Each row is a point. To make a cloud, some directions were put in groups of two or more. Within a group, all points are equally far from the middle, so they leave a hole (a ring in 2 directions, a hollow ball in 3). The other directions are filled evenly. Then the cloud was stretched, turned, moved and blurred a little. Count the holes, and give their numbers of directions, smallest first.

Cloud (22 x 3):
[[  8.1 -16.8 -17.0]
 [-19.9  11.7  19.7]
 [-14.4  24.3  26.8]
 [  7.5 -20.6 -12.5]
 [ 17.8  26.2  25.9]
 [ 19.8  -2.5  32.1]
 [ 21.9  -7.5  26.9]
 [  8.7  -9.7  43.4]
 [-12.2  -4.9   5.0]
 [ 28.0   1.3  24.7]
 [ 12.8  20.8  -9.5]
 [ 29.0 -16.6   9.3]
 [ 12.6  25.1  35.1]
 [ 17.2   5.3  37.6]
 [-11.5 -19.0  10.4]
 [ -1.7 -25.8  28.3]
 [  7.7   7.1 -15.3]
 [ -3.5  24.5  12.9]
 [  4.2 -27.0   4.8]
 [ 25.4   9.6  28.3]
 [ 25.2  -9.7  22.2]
 [  6.5   1.3 -16.4]]
Holes: 1 (2)

Cloud:
[[  6.0  24.3   2.9   9.7]
 [ -2.6   0.1 -14.1  40.5]
 [ 26.6  -0.2 -22.9  12.3]
 [ -7.5  27.7  -7.3  21.7]
 [-14.4  33.2 -12.3 -19.8]
 [ -0.9  30.2  -1.7  28.0]
 [ -4.9   5.4 -17.7 -18.7]
 [ 10.0  -0.1  10.0   5.6]
 [ 33.5  -7.8 -13.5 -11.7]
 [ -9.1  15.9   5.0 -26.7]
 [ -6.6   8.7   1.6  24.2]
 [ 15.0  -6.8 -11.3 -21.9]
 [-29.3  21.0  -3.8  16.8]
 [ -7.7 -12.4  -3.4 -42.3]
 [ 12.8  26.1   0.9 -41.8]
 [  3.6 -24.5 -26.1   6.7]
 [ 42.0   7.5   3.3 -26.7]
 [ 38.9  11.8 -16.0   3.6]
 [ 11.7  18.2  11.1 -20.8]
 [-45.4  35.6   1.5  -1.4]
 [-14.8  17.4  11.0 -17.7]
 [  1.2  27.0  12.3  11.7]
 [ -8.8  -5.0  -7.1   2.0]
 [-22.9  -6.5 -24.1  38.1]
 [ -7.9  33.2  16.1  17.7]
 [ 22.3 -19.2  10.1 -14.8]
 [ 16.7 -20.8 -18.2 -23.8]
 [ -7.0  24.7  -9.8  44.1]
 [ -2.5   7.7   3.5  37.2]
 [  8.1 -23.8 -12.4  -8.1]
 [ 20.1  -6.0 -26.9   7.2]]
Holes: 0

Cloud, 53 rows:
[[  3.9 -17.2  35.1  -9.9   0.8 -14.3]
 [  8.5   9.6  -1.1  24.1 -31.8   7.9]
 [-10.9  14.3  38.2   9.1  -3.7   9.9]
 [  1.3  46.5  18.6  -3.5 -25.1  19.5]
 [ -5.7  27.3  -2.0 -26.2 -19.8  19.3]
 [-12.5  13.9  -0.6 -12.4 -32.0 -14.1]
 [  0.8 -31.7 -13.4 -11.5  13.5 -10.4]
 [  4.4  28.5  28.9  12.0 -34.1 -11.6]
 [ -3.4   7.2  15.9  -9.0   3.0 -44.4]
 [  4.8  -6.9   6.4  23.4  12.1 -47.9]
 [ -5.0 -10.8  -1.3   8.7  10.6 -56.0]
 [ -3.1 -20.2  13.7 -29.9   4.7  -3.8]
 [  7.6 -13.2  24.7  -3.9 -21.2 -35.5]
 [  3.1  23.9   3.1  32.6  -6.0 -25.5]
 [  7.1 -11.8 -22.3  -9.9 -16.6  -4.5]
 [ -3.7 -25.2  -8.3   1.0 -21.1 -28.1]
 [-30.4  39.1  -0.4  19.3 -13.1  -4.4]
 [-22.4  20.1  11.7   6.6 -36.1  14.9]
 [ -3.2  40.3   7.9  27.0 -39.4 -12.5]
 [-16.7  33.0  -2.8 -25.8   1.3   1.6]
 [ 10.7 -16.2  14.4  -3.0  33.4 -15.3]
 [  4.3  32.2  -3.2  30.1 -14.6 -16.0]
 [ -9.0  -1.0 -12.6 -22.5  30.9  -4.2]
 [ 12.2  15.0   4.9  27.9 -11.1 -39.1]
 [-13.7  15.2  30.7  24.2   0.5 -20.7]
 [ -3.6 -10.9 -20.8  -7.9  25.4 -25.7]
 [-13.8 -20.1  13.7 -12.3  -9.8 -20.7]
 [  8.8 -29.6  13.6  23.1  -0.2 -34.6]
 [-23.2  10.7   1.8  21.3 -26.6   6.2]
 [ -8.2  13.3 -13.5   9.3 -41.6  -7.4]
 [ 20.5   2.4  14.8 -21.7   4.6 -22.1]
 [  7.4  -6.5  31.0  12.3 -27.0 -27.3]
 [ -5.1  10.2  37.2   3.3   2.4  12.8]
 [  3.3  -0.9   8.5  29.7   9.0 -14.8]
 [-13.0 -24.5  -7.8   6.0  11.5 -38.5]
 [  6.0  10.9  32.9  12.1 -32.3 -14.5]
 [ 23.8 -22.6  10.4  14.0  -6.0 -15.5]
 [-11.4  20.5  -9.5  17.9   6.0  13.1]
 [  5.9  -4.8   5.0  21.2   9.1 -52.1]
 [ 23.6   0.6   3.3 -10.5  16.5 -28.4]
 [ -6.4  19.6  29.2   2.9  15.1  16.3]
 [ 23.1 -14.6  20.6  -4.5   1.2  -0.7]
 [ -0.9  26.3  26.7  12.2  -8.4 -32.4]
 [ -8.5  32.8 -23.1  13.7 -11.1  -4.2]
 [ -0.1  -0.1 -21.4 -16.7  23.3 -19.3]
 [  2.6 -11.4   5.7 -21.4  38.4 -21.0]
 [ -7.5  20.4  33.5   3.1  16.6   1.3]
 [ 21.8 -20.5 -12.4  -1.9 -10.0 -45.3]
 [-13.9  40.4 -12.9  21.9 -25.4  -9.8]
 [-17.4 -16.3  15.1 -18.3  -0.7 -11.8]
 [ 19.9  -4.5   9.1  20.2 -25.8 -44.1]
 [  2.3   2.5 -23.8   0.9 -28.9  -6.7]
 [  3.1  16.6  11.9  10.6  20.5   7.4]]
Holes: 3 (2, 2, 2)

Cloud:
[[ -0.9  25.9   6.9  -8.4 -15.6  10.2   5.8  19.7]
 [-11.8   1.9 -16.3  22.1 -22.9 -48.2   3.4  -9.8]
 [ 10.7  26.9  -9.5  11.0 -24.1   0.8 -18.5 -26.2]
 [-15.2  10.5  -6.7   8.3 -10.9 -34.0 -10.9 -25.8]
 [ 20.2 -23.4  25.1   0.3  12.7  -5.8  16.9  14.4]
 [ -6.1  47.9  -3.6  -6.6   9.0 -12.9  21.5  -8.4]
 [ 16.3  32.1   9.9  18.6  -4.5  11.8 -16.6  -5.0]
 [ -4.0  -2.0 -24.5  23.3   4.2   0.3  17.6  -4.7]
 [ -4.9  32.4 -26.6  -7.3 -15.2  -1.9 -16.2 -34.2]
 [-15.4  10.8 -26.5   8.1 -33.5   0.5  12.1 -19.9]
 [  1.6 -29.5  -3.9  -3.2   9.5 -14.9   4.4  31.5]
 [  3.6  17.0  11.6  -0.1 -30.1 -29.2  22.7 -27.2]
 [ -0.6  31.9 -25.3   4.7 -18.7 -26.4  -7.4 -32.1]
 [ 16.4 -17.3  11.8  -8.7 -36.2 -46.1  12.2  -6.4]
 [ 12.4  17.8  12.7  34.4 -17.4 -38.2   3.9 -11.4]
 [ -0.1  29.8  13.5  -9.2 -43.0  -9.5 -22.4  -6.0]
 [-27.0  13.5  -3.4   0.2  16.1   5.4  28.6  -4.7]
 [  0.0   5.7  34.0 -15.5  -5.5 -36.0  -3.2  17.4]
 [-17.5  39.7 -22.3   4.6   9.5  -4.2  -5.3  -9.8]
 [  4.9  13.9  27.3 -14.6   3.2 -18.5 -15.6  29.3]
 [ 19.3  28.3  -1.9   4.1  -4.7  -3.6 -15.2  31.6]
 [  4.9  20.3  17.7 -12.9  -6.0 -21.5  33.3   3.7]
 [ 11.1  29.4  -5.3  21.0 -35.7 -10.2 -11.8 -22.7]
 [ 15.0  -0.9 -32.1 -18.5  -0.6  12.5   1.3 -17.6]
 [ -6.0 -17.2   2.9  -6.6   4.3 -33.3  19.8  25.3]
 [  8.2   5.9 -22.6 -40.3 -16.6 -14.5   3.9  -7.2]
 [ 27.4   1.3  23.0 -22.4  -5.7 -10.6   7.6  14.0]
 [ 12.6   0.7  -1.2 -15.4  23.7 -23.5  -4.2  26.7]
 [ 12.9   5.4 -21.8  -8.0 -29.8 -43.2  11.7 -15.8]
 [ 24.4 -17.0   7.0   5.0 -45.8 -10.2 -23.7  14.4]
 [ 20.8   7.7  13.1  15.6  17.4   1.8  20.5   2.1]
 [ 11.4   8.7 -21.6  15.5 -36.1 -31.3 -22.2   5.9]
 [ -2.6 -37.9  -8.5 -28.7 -22.9 -23.6   7.2  -0.6]
 [ -4.2   4.4  21.7  -9.6   8.1  -0.7  26.4 -16.6]
 [ 20.2  22.3  11.7  24.0  17.8  12.4 -18.2  17.8]
 [ -1.5   6.5   0.7  36.3 -22.8 -31.7 -13.9 -12.3]
 [ -6.7 -21.6  16.7 -18.5 -43.5 -20.7  -6.2   2.2]
 [ -9.3  15.7 -23.2  -5.0 -15.2 -15.2  37.6 -19.7]
 [-24.2  11.6   0.9  -3.6  31.2  -2.0  20.5  -0.9]
 [  5.9  10.6 -30.2  25.0 -14.3   0.0 -15.9 -13.9]
 [  1.2  17.6  14.9  21.3 -46.7 -16.0 -39.7  13.6]
 [  9.1   5.6  11.1 -13.6  34.4  -2.8  35.1  -4.6]
 [ -3.0 -28.0 -11.7  -8.0 -23.9 -40.0  14.5   4.3]
 [ -8.0 -15.1  -4.4  17.5 -41.5 -45.2  -0.2  -2.9]
 [ 25.3 -13.4   3.8  11.8 -37.7 -36.0 -26.2  12.8]
 [ 21.9   4.8 -18.6 -20.4   2.3 -23.8   6.3   9.7]
 [ -8.5 -14.4 -21.7 -37.1   6.9  -1.6  18.7 -27.7]
 [ -1.0 -36.8   9.7 -34.6 -24.5 -24.2  -0.2  -4.0]
 [ 17.3  -7.3  19.2 -26.5   9.1 -10.8   9.1 -11.6]
 [  3.7  27.0 -19.0   8.9 -21.1   2.3 -29.4 -24.5]
 [ 13.2   7.4  23.8 -34.3  -0.6   5.3  -3.1  17.2]
 [  7.9 -35.3 -11.8 -16.2  -7.3 -41.9   6.0   5.2]
 [-18.3  13.9  -6.8 -19.1 -46.5 -14.0  -0.8 -27.1]
 [-20.4  13.5 -16.3  -1.6 -25.1 -22.1 -17.6   4.8]
 [ 20.7  -1.5  -7.5   6.6 -19.7  12.2 -40.1  -1.2]
 [  2.1  -2.5  24.5 -20.6 -21.7 -49.7  -3.4  -1.9]
 [ -4.5  16.5   0.0 -12.5 -29.1 -39.0  19.0 -38.8]
 [ 13.8 -21.8 -15.4   0.8 -21.5 -45.7   0.7   7.5]
 [ -3.9  19.4   9.9   8.5   9.4  38.3  -2.0  11.1]
 [ 14.6  -1.2  17.4  -2.6  -2.4  30.8 -20.2  39.0]
 [ 21.0  -5.0  -5.6 -30.8 -31.7   6.4 -28.3  -4.8]
 [ 22.5   5.0  23.3  15.7 -23.6 -47.0 -14.1  16.1]
 [ 31.5   3.5   4.8   1.3  23.1  -6.7  -5.3  31.9]
 [ -8.0 -13.0  -1.0   0.7  -8.8  -9.5   3.4  33.0]
 [ 24.8   2.5  11.3  10.7   8.9  29.2 -13.8  31.3]
 [-20.0   2.0 -17.1  21.5 -24.4 -24.4   2.9   3.9]
 [  4.3  -3.4  30.2 -24.5 -16.0 -43.5  10.7   0.7]
 [ -0.4 -29.1 -18.4   0.9   4.9   6.5  -1.0  12.9]
 [ -6.1  -7.0  -6.4   5.8 -21.5 -28.6  24.6 -35.1]
 [-15.6  18.9  21.6   8.2  -2.7  20.5  -9.8   1.0]
 [ 25.5 -18.9 -15.8 -14.1 -21.6   1.6 -14.6  -7.0]
 [ 19.2  -5.4   2.7  -7.0 -46.6 -29.0   1.9  -8.3]
 [ -0.6  18.5  19.4  38.0   0.7 -36.3   9.0  24.4]
 [ 13.7  22.3  13.9  25.4   3.0 -14.9 -15.3  -4.5]
 [ 21.8 -19.8 -22.7   3.2 -11.5  -9.3 -20.8  17.9]
 [-19.4  15.8 -18.1  16.8 -26.0 -30.2 -16.7  -6.5]
 [ 12.3  36.3  10.4 -11.0  -4.5 -13.9  11.5  10.1]]
Holes: 3 (2, 2, 4)
